Each row is a point. The window is the flat piece filled in between its corners: a triangle in 3 columns, a solid with four corners in 4, and so on. A path goes straight from each point to the next, and from the last back to the first. List the points from which the path goes on through the window.
In the rows, zero is written as 128.

Window, 3 rows:
[[159 129  42]
 [132 142 193]
 [107 137 135]]
Path:
(1): [159 169  99]
(2): [127 174 169]
(3): [109 119 134]
(4): [167  98 171]
(5): [ 83 201 201]
(6): [135 157 116]
(7): [ 85 115 157]
(8): [151 111  97]
Through the window after points: 2, 4, 6

Window:
[[131 125 178 104  74  75]
 [110 147  74 175 100 180]
 [111  56 149 103 164 109]
 [137 151 150 150  79 195]
 [ 96 183 116 124 123 112]
 [108 139  34  81 176 112]]
Path:
(1): [ 63 164  84 104 103 181]
(2): [152 131 115 156 128 149]
(3): [164 161  92 141 102  92]
(4): [ 86 113 132 143 102 180]
(5): [ 59 148  41  77 135 162]
(6): [144 138 140 185 106 159]
(7): [147 151  97 149 146 158]
(8): [ 61  92  96 139 106 148]
Through the window after points: 3

Window:
[[181 149 140 120 106 148 135 111 147]
 [116 127 160  96 182 134 185 146 104]
 [ 99  92  92  46 209 159 135 124  30]
 [119 187 126 130  84  41 110 121 145]
 [137 113 112 139  73 132 168 163 154]
 [121  34 148  77 206 139 129 127  79]
 [161 130 105 124 145 146 140 179 206]
 [ 81 185 115 105  66  66 138  52 188]
 [125 166 164  98  58 132 119 177 198]]
Path:
(1): [ 83 116 138 149 170 192 123 153  93]
(2): [151 131 103  62 109  59 169  91 146]
(3): [155 139  89  65 126 119 157 132 140]
(4): [ 75 151 189 146 124 131  88 144 163]
(5): [147 141 146 130 115 146 112 125 138]
(6): [171 137 110  91  97 123 185 132 160]
(7): [129 138 135  68 140  88 160 122 123]
(8): [ 96 122 113 179 116 127  53 142 114]
(9): [ 50 149 112 142 195 187 152 132  81]
(10): [197  76 140  55 113 113 140 132 138]
(11): [169  76 154  74 104  32 147 145 154]
(12): [118 144 120 127 130 165 134 156 125]
(13): [ 82  67 110  92 179 179 105 139  95]
(14): [168  76 170  74 181  77 164 115  91]
(15): [167 134 105  98  99  99 136 123 187]
(16): [110 153 126 126 136 120 133 146 154]
Through the window after points: 5, 7, 13, 15

Window:
[[111 137  90 144 128 123 152 195 121 106 135 131]
 [111 122 121 167 124  96 161 143 199 125 181 129]
 [149 153  81 135 157 204 130 153 181 163 158 185]
 [137  94 190 169 249  71 199 141 108 214 169  96]
 [152 111  81 206 176 186 126 118  87 118 144 207]
 [ 87 138 192 150 153 143 108 130 157 134 120 111]
 [161 116 142 121  61 111 116 135  82 126 187 154]
 [ 92 165  92 172  96 145 106 117 184 153 182  77]
 [ 91 109 132  74 141 138  82 114 171 116 140 107]
 [103  37 171 187 142  63 142 180  82 175 127 124]
 [ 85 185  96 145 169 132  62 137 156 136 112 173]
 [ 81 128 110 178 173 156 120 179 146 128 194 158]]
Path:
(1): [145 132 120 173 179 108  58 177 178 147 129  99]
(2): [138 101 146 181 186 135 103 167 152 129 184 106]
(3): [ 90 157 106 151 112 112 176 128 133 167 139 178]
(4): [ 70 128 100 137 123 135 172 153  81 179 148 191]
(5): [150 119 122 176 159 133  99 123 202  94 166 112]
(6): [156 121 108 162 164 159 108 171 179 158 174 134]
(7): [ 80 155 108 148 142 147 163  95  81 103 140 188]
(8): [104 138  91 154 131 147 130 118 138 160 157 148]
(9): [125 139 114 160 145 158 102 144 165 126 159 127]
(10): [166 138 149 144 155 122 114 169 168 136 149  90]
(11): [ 66  77 121 169 131 124 167 134 107 157 168 172]
(12): [107  75 163 150 106 102 165 140  74 152 161 151]
Through the window after points: 4, 8, 12
